Each point is reached from the start by the listed moves, each made once or not at all, plus a little noise. Is the number of moves made odd or even? Then give how often each move was made.
In the rows, 128 means zero.

Moves:
(1): [177  90 124 139 113]
(2): [132 165 144 114 102]
(3): [105 116 165 138 108]
Start: [140 143 112 120 134]
Points:
[166  95 142 140 101] -> even (1, 0, 1)
[193 138 124 118  94] -> even (1, 1, 0)
[190 104 106 129 119] -> odd (1, 0, 0)
[171 131 160 129  71] -> odd (1, 1, 1)

Moves:
(1): [165 125 134 112 139 121 113 124 130 143 139 131 126 167]
(2): [121 137 141 143 124 131 123 138 131 108 137 135  97 136]
(3): [133 101 165 109 132 154 103 106 108 115  93 126 114 142]
(4): [165 124 130 179 109  99 142 116 139 111 136 138 142 124]
(5): [130 134 125 126 141 108 118 143  99  95 112 135 127 128]
(6): [100 148 142 138 139 148 121 144 116 145 138 109 157 153]
(7): [123 103 135 126 112 112 173 146 144 114 141  83 122 151]
(8): [109 125 118 128 121 147 128 140 148 100 136 140 151 137]
(9): [125 155 141 129 114 111 149 108 148 117 117 134 125 151]
(10): [149 123 131 125 149 156 140 154 119 141 116 144 125 117]
(11): [ 87 113 142 131 155 118 103 156 163 121 113 128 143 123]
Start: [175 135 124 129 140  98 136 156 151 172 173 108 130 154]
Points:
[170  86 164 106 155 140 160 204 129  95 131 100 131 194] -> odd (0, 0, 1, 0, 1, 0, 1, 1, 0, 1, 0)
[154 117 133 117 185  76  90 211 169 116 160 129 163 194] -> even (1, 0, 0, 0, 1, 0, 0, 1, 0, 0, 1)
[135 147 141 123 181  99 139 217 192 104 124 159 159 170] -> odd (0, 0, 0, 0, 1, 0, 0, 1, 1, 1, 1)
[221 114 208 107 142 119 175 157 163 146 151  94  71 249] -> even (1, 1, 1, 0, 0, 0, 1, 0, 1, 1, 0)

Moves:
(1): [156 121 139 109 110 106 134 129 137 120 123 143 106 108 135 116 138 116
 156  89 135 128 143]
(2): [138 136 125 137 120 131 138 136 122 115 126 128 117 132 133 120 122 151
 114 121 129 136 130]
(3): [116 137 149 121 142 122 134 113 117 143 120 122 133 127 129 133 115 138
 129 117 122 137 132]
(4): [110 135 127 138 130 141 128 116 135 139 121 130 123 136 147 133 114 129
 137 114 135 122 136]
(5): [125 143 124 141 137 142 130 141 121 122 133 106 122 121 131 116 146 124
 132 129 124 124 124]
(6): [124 127 148 119 133 143 129 144 151 116 122 123 132 127 125 142 127 120
 112 111 128 130 153]
(7): [145 129 127 129 138 125 142 129 134 121 122 124 131 145 126 138 130 124
 143 132 111 108 131]
(8): [116 134 137 158 140 115 148 146 126 137 119 138 130 128 109 113 137 119
 126 123 142 100 121]
(9): [137 134 129 142 121 125 128 114 141 139 137 135 142 121 131 131 137 124
 125 124 123 137 125]
(10): [122 119 127 128 131 123 151 137 135 138 134 125 118 115 144 144 122 120
 115 128 135 127 128]
(11): [111 129 130 122 148 145 134 107 123 119 125 148  99 132 129 114 151 107
 100 121 113 129 134]
(12): [142 115 131 137 134 125 128 142 139 146 134 115 123 151 132 104 133 137
 131 122 133 130 109]
(13): [137 155 129 118 146 131 113 135 125 128 146 133 116 131 125 136 106 122
 127 142 134 118 132]
(14): [116 142 144 122 127 128 123 125 140 121 135 121 138 137 135 140 136 112
 126 123 136 137 116]
(15): [116 116 136 134 143 134 129 135 132 115 133 137 116 121 132 121 126 118
 138 128 122 132 110]
(16): [133 112 144 153 138 119 123 129 120 129 143 128 132 140 124 143 119 125
 123 120 138 130 129]
(17): [132 122 132 132 126 134 104 130 126 129 125 133 113 120 126 152 149 133
 130 136 125 124 125]
(18): [126 129 127 128 121 125 118 140 123 128 135 136 128 132 137 118 131 123
 134 138 112 131 151]
(19): [122 123 109 131 129 118 145 137 139 153 128 123 122 116 115 146 137 121
 142 130 118 148 119]
(20): [133 109 153 122 115 130 135 110 118 126 149 117 111 130 130 111 131 138
 132 134 156 142 123]
Start: [138 132 142 102 125 104 149 147 146 136 108 111 132 128 113 124 121 126
 144 125 115  92 120]
Points:
[137 138 190 116 154  84 165 166 142 138 139 141  64 119 168 135  62 116
 162  72 124 101 158] -> odd (1, 1, 1, 1, 0, 0, 0, 0, 0, 1, 0, 0, 1, 0, 1, 1, 0, 1, 0, 0)
[ 88 115 176 125 136 132 142 109 169 152 145 136  70 121 144 139 180  82
 158 122 103 138 105] -> odd (0, 0, 0, 1, 0, 0, 0, 0, 1, 0, 1, 0, 0, 1, 1, 0, 1, 1, 1, 1)
[141 127 198 113 182 112 198 183 166 142 143 118  66 169 118  92 140  82
 112 121 127  55 149] -> odd (0, 0, 0, 0, 0, 1, 1, 1, 0, 1, 1, 1, 1, 0, 0, 0, 0, 1, 0, 1)
[159 131 168 162 133  75 177 190 206 162 114 138  86 139 135 122 174  99
 215  64  98  86 100] -> even (1, 1, 0, 1, 0, 0, 1, 1, 1, 0, 0, 1, 0, 1, 1, 0, 1, 1, 1, 0)
[ 66 152 221 123 185 133 187 168 165 150 132 132  35 119 136 160 133  86
 115 100 135 114 140] -> even (0, 1, 1, 1, 0, 1, 0, 1, 0, 1, 1, 0, 1, 1, 1, 0, 1, 1, 1, 1)
[153 149 182  73 160 108 125 153 164  93 131 162  55 131 136 137 164  58
 174 113  81  72 141] -> even (1, 0, 0, 0, 0, 0, 1, 0, 0, 0, 1, 0, 1, 1, 1, 0, 1, 1, 0, 0)
[148 141 233  84 162 115 149 146 126 113 152 113  58 121 127 101 134  86
 138  77 126 107 189] -> odd (1, 0, 1, 0, 1, 1, 0, 0, 0, 0, 1, 0, 1, 0, 0, 1, 0, 1, 0, 1)
[ 93 120 201 131 171 116 142 133 151 176 126 119  83 166 164 153 139  97
 119  91 113 106 126] -> odd (0, 0, 1, 1, 0, 0, 0, 0, 0, 1, 1, 1, 0, 1, 0, 1, 1, 1, 0, 0)
[118 109 249 152 158 110 167 159 149 132 115 110  73 104 119 125 147 107
 178  44 161  80 135] -> even (1, 0, 1, 1, 1, 1, 0, 1, 0, 0, 0, 0, 0, 0, 1, 1, 1, 0, 0, 1)
[ 95 163 151  97 173 125 129 130 135 182 116 139  71 129 121 160 127 104
 147 130  79 105 154] -> odd (0, 0, 1, 1, 0, 0, 0, 0, 0, 0, 1, 0, 1, 0, 0, 0, 1, 1, 1, 0)
